Every row gives one point. Each table stands for the endless flat space through its points: a line for two points, a plane for three, and so on. Write the one point that lies in both, or say that there is none.
In the rows, 128 means zero.

First, 2 rows:
[[112 107  99 138]
 [115 116 120 138]]
Second, 2 rows:
[[127  90  87 126]
 [112 130 117 146]]
They share: no point

First, 2 rows:
[[115 121 117 122 158 140 159 106]
 [107 141  85 130 150 108 139 126]]
Second:
[[113 129 100 141 139 119 160 105]
 [111 130  95 147 131 111 161 105]]
They share: no point

First, 2 rows:
[[116  84 143  83 111 155 144 103 144 149 121]
 [112 108 115 107 127 139 156  99 132 125 105]]
Second:
[[108  92 117 110 119 155 147 114 117 123 124]
 [108 112 117  95 124 125 172  94 147 128  94]]
They share: no point

First:
[[114 124 124 122 132 146  95 143 114 160 112  89 148 100]
 [114  82 118  80 156 128 113  95  84 136 124 131 166 100]]
Second, 2 rows:
[[111 118 139 116 150 155 122 131  99 154 130 119 157 109]
 [112 113 133 111 148 149 116 127  99 152 126 116 157 106]]
They share: [114 103 121 101 144 137 104 119  99 148 118 110 157 100]

First (2 x 20):
[[121 116 109 129 132 102 142 121 129 156 133 135 132 116 156 166 105 171
  154 147]
 [124 104  94 141 123 114 160 112 111 159 133 141 114 137 156 148 102 150
  142 153]]
Second (2 x 20):
[[108 114 111 118 118  99 166 105 118 177 114 142 117 147 170 153 114 157
  154 138]
 [114 114 104 125 122 103 160 107 115 170 121 142 121 141 166 151 107 156
  149 144]]
They share: no point

First:
[[133 136 137 151 157 154 142 131 130 121 139 125 141 161 158 101 114 121
  123 136  99 135 125 149]
 [145 138 135 147 153 148 148 127 116 107 147 137 137 155 156 107 102 121
  127 142  97 137 127 135]]
Second, 2 rows:
[[139 136 129 137 167 144 152 131 119 115 149 128 143 166 158  95 109 108
  125 144 100 129 125 155]
 [140 129 125 130 174 139 154 134 111 117 155 127 148 170 159  92 113 101
  131 147  99 122 123 162]]
They share: no point

First:
[[127 136 124 151 162 118 160 153  97 115 144 133 106 152 130 156 146 104
  152 118 127 121 155 118]
 [130 118 118 148 138 106 154 147 103 133 159 136  88 143 133 141 140  89
  164 130 145 118 161 139]]
Second:
[[123 123 119 144 157 117 153 149 102 118 156 133 100 157 136 154 150  96
  158 125 128 123 152 123]
 [143 151 131 168 145 105 173 157  90 130 128 137 100 125 116 142 126 108
  150 113 148 111 172 131]]
They share: [128 130 122 150 154 114 158 151  99 121 149 134 100 149 131 151 144  99
 156 122 133 120 157 125]

First, 2 rows:
[[129 135 119 134 151 129 154 114 108 145 122 114 114 126  93 147 141 118
  169 149 145 112 127 121]
 [108 138 119 110 151 147 145 129  99 160 125 117  99 132 111 162 120 112
  148 137 154  94 133 142]]
Second (2 x 24):
[[103 145 115 114 149 143 146 122  94 161 114 126 110 122 109 147 123 118
  165 147 143 104 115 139]
 [ 97 149 113 112 148 144 145 121  90 164 109 131 113 118 111 142 121 120
  170 150 139 106 107 141]]
They share: [115 137 119 118 151 141 148 124 102 155 124 116 104 130 105 157 127 114
 155 141 151 100 131 135]

First (3 x 24):
[[142 156  95 124  98 138  93  89 135 131 113  86  78  82 168  96 109 128
  147 166 155 122 109 154]
 [140 154  91 136  92 142  83 105 141 123 123  90  64  94 164 100  97 140
  155 166 157 122 125 154]
 [151 120 123 130 110 135 123 112 128 162  98 108 106 128 136 103 108 159
  151 131 136 122 152 149]]
Second:
[[156 138 128 122 109 131 115 103 117 145  89 117  80 124 137 115 105 155
  154 142 138 132 124 148]
 [160 137 133 123 110 127 118 104 111 145  83 123  74 130 131 122  99 160
  159 142 139 140 121 144]
 [140 147 113 114 105 151  98 102 141 138 113 100  97 106 160  89 134 137
  131 139 127  94 136 169]]
They share: [148 135 113 124 107 135 114  98 129 152 101  98  99 106 150  99 112 143
 147 145 143 122 130 151]

First:
[[127  91 152  96 151 144 130 121 159 140 110 173 112 177 138  89 139 102
  113 127 124 146 114  93]
 [160  96 138 121 137 131 108 126 156 110 121 154 112 140 155 127 126  81
  117 117  88 128 157  88]
 [153  94 140 115 141 134 111 125 158 117 120 159 112 147 152 119 130  84
  117 120  95 132 149  88]]
Second (3 x 24):
[[169  82 160 133 138 145 119 108 150 120  95 136 145 169 168 114 106  75
  115 114  84 116 123  94]
 [166  82 165 130 128 146 122 100 137 118  89 128 144 157 167 111  99  78
  118 112  89 108 132  87]
 [154 106 135 124 158 128 122 148 179 118 125 176 108 187 143 123 141  96
  100 118  95 156 114 117]]
They share: [150 102 150 119 133 133 128 124 146 114 107 152 112 158 145 115 120  99
 109 113 104 132 135  98]

First:
[[134 116 138 113 125 156 110 129 116 132 135 113  92 112 158 110 129 151
  159 114 122 164 169 155]
 [146  98 150 119 131 132 101 150 113 144 129 128 110 127 137 131 129 145
  153  96 131 149 145 143]]
Second:
[[139 107 145 121 137 147 109 142 123 149 137 140 123 124 144 125 136 166
  154 112 132 138 134 156]
 [152  90 148 125 129 154  98 133 112 142 127 109  98 122 160 138 135 137
  165  90 140 170 163 153]
 [128 123 143 109 133 126 114 155 121 142 139 149 121 123 124 107 125 169
  142 122 115 126 131 144]]
They share: [142 104 146 117 129 140 104 143 114 140 131 123 104 122 144 124 129 147
 155 102 128 154 153 147]

First:
[[ 98 114 147 146 118 135 138 146 120 128 108 135 107 154 103 121 163 169
  108 158 170 116 139 120]
 [ 97 120 143 136 118 131 111 130 127 127 110 124 100 136 131 104 145 153
  118 158 151 103 135 135]
 [ 96 122 143 136 118 135 100 122 128 128 110 119  93 130 145  97 143 153
  120 158 146  98 137 142]]
Second, 2 rows:
[[ 87 122 154 129 118 106 133 131 129 137 110 117 101 143 106 111 117 123
  135 143 139  98 137 140]
 [ 82 122 161 133 115 100 138 127 125 143 111 112  93 147 103 114 112 119
  142 137 135  92 140 144]]
They share: no point

First:
[[161  94 133 117 162 162 131 110  88 116 120 141 156 113 127 134 125 144
  124  90 114 124 142 141]
 [145 126 129 105 142 138 155  94 108 116 120 153 128 117  99 118 149 168
  116 114 126  96 174 173]]
Second, 3 rows:
[[189 120 152 144 181 167 156  88 117 141 136 129 187 111 101 126 132 160
  162 102  91  94 160 136]
 [135 114 104  84 139 147 132 108  73 109 110 159 125 133 119 134 156 158
  106 106 133 110 160 174]
 [164 125 112 114 166 177 146 108  77 141 141 144 162 146 126 146 162 155
  142 112 116  84 170 151]]
They share: no point

First:
[[117 153 145 153 120 142 138 131 130 142 151 145  99 128 138 151 122 112
  120 144 114 121 134 115]
 [131 145 131 149 134 146 144 117 124 152 163 153  97 122 152 157 110 120
  128 142 106 113 130 125]]
Second:
[[109 157 158 156 113 143 134 144 135 140 133 143  94 124 134 145 135  98
  111 143 109 127 140 109]
 [111 161 165 155 109 143 134 146 139 143 127 140  92 123 132 148 141  93
  110 146 105 128 139 107]]
They share: no point

First (2 x 24):
[[122 135 147 106 169 144 100 128 129 161 150 124 111 130 113 125 150  94
  104 144 154 118 127 161]
 [102 135 127 130 137 136 104 128 121 133 142 116 103 102 129 101 166 122
  132 160 134 110 143 141]]
Second, 3 rows:
[[137 129 128 111 182 167  94 113 156 165 157 123 145 104 156  95 169 125
  130 150 159 132 161 169]
 [104 135 146 113 148 134  99 139 115 134 148 110  92 116 109 128 156  93
  114 157 129 108 121 150]
 [ 89 139 156 113 134 121 100 149  96 121 143 105  69 120  88 141 149  81
  108 160 117  98 103 143]]
They share: no point

First, 3 rows:
[[101 105 111 135 125 111 112 114 128 111 122 134 170 128 125 144 137 162
  145 129  77 134 117 154]
 [101 156  90 135 104 147  97  96 149  96 101 161 143  98  98 171 149 105
  157 138 125  77  99 136]
 [ 97 116 106 131 120 119 105 108 149 120 113 157 167 130 118 167 149 153
  161 134  81 129 123 144]]
Second (3 x 24):
[[111 155  91 140 133 128 124  95 133 111 110 166 152 104  95 160 172 118
  124 126 120 127 125 146]
 [111 123 111 140 105 136  88 111 153  99 122 126 164 124 143 164 124 158
  148 134  88  87 109 158]
 [135 143  91 156 117 124 104 103 157 119 122 158 152 124 127 180 156 146
  124 118  92 107 129 154]]
They share: no point

First:
[[ 93 143 116 120 144  87 141  97 119  95 125 104 132 126 140 130 168 147
  127 174 101 144 148 125]
 [139 131 124 144 130 105 181 105 139  81 123 116  96 144 134 114 154 165
  117 150 143 142 152 131]
 [ 69 143 158 105 180 123 117  94  89 116 131 122 141 129 176 127 150 141
  166 156  74 156 133 146]
 [121 131 168 132 164 143 161 101 107  95 133 144  96 154 172 106 132 159
  155 126 117 156 140 161]]
Second, 3 rows:
[[109 115 137 142 145 112 175  78 110 110 124 137 135 133 166 119 146 175
  122 168 131 172 147 139]
 [ 96 138 134 119 161 117 140 107 117  97 123 115 120 133 154 115 153 155
  147 153 106 142 141 141]
 [108 122 140 137 147 111 168  83 111 109 125 129 132 133 162 123 149 167
  127 165 124 166 145 135]]
They share: [101 137 140 123 156 113 147 100 115 102 125 114 123 133 154 123 154 153
 142 156 108 148 141 134]

First, 2 rows:
[[153 158 144 158 107 131  90 108 114 144 129 143 101 107 146 100 122 156
  140 131 102 136 104 135]
 [156 152 159 152 110 110 105 114 105 156 120 164 104 104 134 124 125 150
  140 134 111 154 125 114]]
Second (2 x 24):
[[173 136 169 141 127 110  92 107  98 167 125 147  89 110 125 121 123 152
  122 133 112 140 111 114]
 [152 157 154 156 103 119 104 110 107 146 131 156 110 101 146 118 132 149
  143 142 106 155 120 129]]
They share: no point

First:
[[138 155 139 159 163 121 157 125 132 130 139 103  91 143 145  96 140 152
  158  99 123 155 179 118]
 [131 148 142 153 148 138 149 121 131 120 148 101  97 127 140 100 152 138
  156 110 118 150 162 124]
 [110 120 154 122 165 129 124 112 148 101 170 121 121 140 134 109 137 152
  148 112 105 130 164  99]]
Second:
[[121 151 148 146 159 141 151 121 120 123 149 102 102 133 128  91 139 122
  139  95 120 138 139 114]
 [136 140 135 133 168 147 129 125 142 101 164  94  88 135 130  95 134 114
  146  87 106 137 128 123]
 [145 134 141 148 141 147 135 128 145 107 173 106  91 123 136 116 164 135
  167 117 109 161 158 141]]
They share: no point

First, 3 rows:
[[107 137 155 102 152 109 101 117 144 112 135 118 128 159 104 156 127 109
  123  96 144 103 164 100]
 [108 144 154 100 153 110 103 116 143 122 138 115 132 166 101 165 139 120
  117  87 152 104 175  91]
 [100 116 158 106 143  96  91 120 133  94 138 125 120 150  97 141 105  84
  133 111 122  90 139 115]]
Second:
[[ 96 128 170  92 167 134 114 102 161 115 108 144 106 138 117 153 137  83
  119 123 157 137 177 133]
 [106 134 160 100 161 124 108 112 159 105 118 128 118 144 119 147 121  95
  127 113 147 121 163 119]]
They share: [111 137 155 104 158 119 105 117 158 100 123 120 124 147 120 144 113 101
 131 108 142 113 156 112]

First (4 x 24):
[[111  90 184 131 143 133  82  75 127  77 149 102  86 142 111  83  95  83
  124 140 125 108 127 141]
 [119  92 181 127 151 136  91  88 132  80 143  99 101 145 121  87  97  96
  137 142 138 104 126 134]
 [151  86 148  98 176 150 107 129 134 112 108  84 142 169 155 111 122 136
  184 160 169 107 110 137]
 [143 140 147  78 144 127 118 128 149 105 130 131 115  98  73  91  72  95
  135 150 120 151  91 156]]
Second (4 x 24):
[[152  86 147  85 148 143  97 124 132  99 121 110 115 130 112 110 115 116
  148 150 145 114 103 144]
 [119 122 180  88 184 128 106 100 114 102 118  89 124 169 145  74 100  83
  160 129 142 129 130 132]
 [132 120 187 146 182 130 124 111 163  89 116  66 137 148 141  65  98  86
  172 137 161 141 136 144]
 [126 104 143  65 151 141  88 104 105 115 135 127 106 155 114 113  92 120
  143 161 123 107  94 140]]
They share: [138 102 157 101 158 139 103 114 136 101 125 102 119 142 120  98 101 110
 154 152 143 120 109 144]

First:
[[ 96 151 154  99 105 113  96 157 103 158 177 108 129 120 136 106  81 132
  116 132 100 128  99 150]
 [ 99 143 155 103 111 110 101 156 107 150 170 112 125 124 131 112  88 129
  123 124 101 129 101 151]]
Second (3 x 24):
[[ 90 133 190 132 129  80 120 181 130 113 177  90 114 108 124 139 108  99
  140  87 133 116  96 153]
 [ 97 124 175 119 131  95 113 170 128 126 166 103 115 117 128 135 103 115
  139 101 116 121  99 151]
 [101 141 165 123 115  90 119 158 109 122 164 114 117 130 111 122 108 107
  137  94 117 131 105 157]]
They share: [105 127 157 111 123 104 111 154 115 134 156 120 117 132 121 124 102 123
 137 108 103 131 105 153]

First:
[[107 124  86 154 151 109 147 150 122  99 144 112 132 162 155 135 147 118
  135  96 126 139 122 108]
 [109 119  78 157 155 105 150 147 129  98 150 115 134 168 154 133 153 114
  135  90 126 144 119 107]]
Second, 2 rows:
[[127 122 108 154 128  99 153 180 117 101 144  88 140 141 154 124 135 150
  141 129 135 135 116 107]
 [ 79 146  96 142 158 135 129 132  99 101 120 124 116 159 160 154 135 102
  129  87 117 123 140 113]]
They share: [103 134 102 148 143 117 141 156 108 101 132 106 128 150 157 139 135 126
 135 108 126 129 128 110]

First, 4 rows:
[[101 135 112 114 140  96 170 159 178 128  92 121 127 187 168 104 137 106
  131 123 140 133 136 135]
 [135 162 134 115 132 123 155 155 156 153 126 126 137 159 149 109 143 120
  117 136 133 124 137 117]
 [132 158 124 128 146 125 175 150 155 145 113 129 134 156 159 116 156  99
  124 137 141 134 117 136]
 [ 99 146 122 105 120  92 156 165 185 137 101 119 135 198 155  99 123 120
  124 125 134 117 164 123]]
Second (3 x 24):
[[107 147  98  96 160 125 127 188 144 163 140 113 114 163 141  96 122 111
   86 161 133 139 142 111]
 [119 153 112 108 156 125 135 172 154 163 140 115 120 167 153  96 132 117
  100 147 131 127 144 119]
 [115 138 117  86 146 123 141 170 143 153 130 116 123 149 137 102 127 128
  105 142 126 147 133 101]]
They share: no point

First, 4 rows:
[[119 136 125 126 120 134 130 116 124 121 124 111 125  89 151 117 153 155
  149 161 128  98 135  92]
 [107 124 103  90  96 164 146 132 108 111 102 131 117 105 135 163 125 133
  139 143 104  90 109  92]
 [101 170 116  96 124 191 174 116  80 102  87 149 121 137 119 186 147 122
  110 142 128 110 132 112]
 [125 117 106 109 107 139 122 138 127 101 125 121  99  86 149 134 142 136
  154 135 110  97 133 102]]
Second, 5 rows:
[[116 164 112  97  95 110 132  91 132  93 122 138 131 131 135 131 158 121
  178 117 129 100 144 137]
 [162 146  96 117 136 142 164  94 118  62 113 146 101 105 178 143 187 116
  145 107 119  67 149 118]
 [170 143  92 117 143 150 170  97 115  59 113 150  96  98 186 144 195 117
  140 108 117  64 149 114]
 [112 122 110 140 129 180 148 127 101 103 101 109  83 103 146 164 129 126
  115 145 124  94 166 102]
 [154 137 102 132 153 160 166 109 104  61 100 129  88  98 173 153 166 118
  117 112 116  66 151 103]]
They share: no point

First:
[[146 138 134 121 158 140 137  94 135 144 114 126 105 156 115 131 127 164
  104 150 136 160 111 154]
 [141 153 119 101 128 150 107 114 155 109  99 161 110 146 130 166 117 129
  134 155 106 130 111 124]]
Second:
[[127 132 103 131 174 120 111  90 145 113 110 118 112 169 130 137 128 152
   94 189 127 135 111 142]
 [142 154 136  78 113 148 127 128 163 110  90 186  98 127 126 170 139 150
  147 119  95 144 118 128]
 [167 141 130  92 145 162  87  95 143 148 121 153 128 157 125 124 106 104
  118 148 153 176  76 132]
 [114 146 132 130 149 148 111 120 123 122 106 138 122 151 110 134 111 142
  111 159 143 124  90 120]]
They share: no point

First (5 x 24):
[[ 71  92 170  66  53 124 140 189 113 142  98 120  89 117 121 122 156 140
   97 128  56  95  97 105]
 [133 121 148  81  83 155 139 131  76  93 101 145 111 151 123  91 121 133
  130 167  85 102  63 133]
 [113 118 158 107 123 129 130 135  87 113  91 158  93 139 142  81 105 162
   95 173 122 142  92 139]
 [ 92 149 116 138 161 139 134 138 131 139 131 111 119 162 178 104 111 152
  103 152 158 155 157  87]
 [ 95 129 145 115 133 131 129 150 108 133 104 134 102 147 154  99 115 163
   95 163 134 147 121 120]]
Second (3 x 24):
[[ 82 128 140  90  94 136 122 139 110 142 104 117 103 158 151 123 148 130
   98 145 109 108 107  99]
 [106 152 144 102  86 108 134 167 126 138 128 113 107 162 171  95 124 138
   86 177 113 116 139 107]
 [ 73 109 138  88 105 158 123 127 100 137  96 124 105 149 137 133 154 132
  112 123 106 109  90  93]]
They share: no point

First:
[[128 116 100 128 121 107 122 105 162 136 110 142 100 135 140 104 111 142
   95 107 154 103 112 128]
 [110  95 121 128 118  86 116 108 138 148  86 163 112 153 122  98 120 139
  113 119 142 112 112 113]]
Second:
[[121  93 126 128 124  91 112  97 134 150 107 129 104 114 154 120 104 131
  111  93 140 132 139 140]
 [117 121 106 120 112  99 124 113 158 142 107 153 112 142 130  92 120 147
   99 121 152 104 111 112]]
They share: no point

First, 2 rows:
[[125 140  95 129 167 158 146 139 116 106 133  96 111 149 141 137 144 168
  101 110 115 107 126  80]
 [122 145  98 122 159 150 150 131 116 109 130 100 108 147 145 138 136 160
  107 116 116 106 122  87]]
Second, 3 rows:
[[108 137  81 115 143 137 163 116 122 133 131 100 105 142 151 175 102 146
  111 148 144 108 110  76]
 [ 98 148 103 109 160 140 164 130 119 112 122  90  95 148 143 147 123 140
  118 130 125  94 100 100]
 [128 140  87 107 124 126 156  98 123 130 134 130 105 140 167 161  95 148
  112 134 137 126 130  78]]
They share: no point
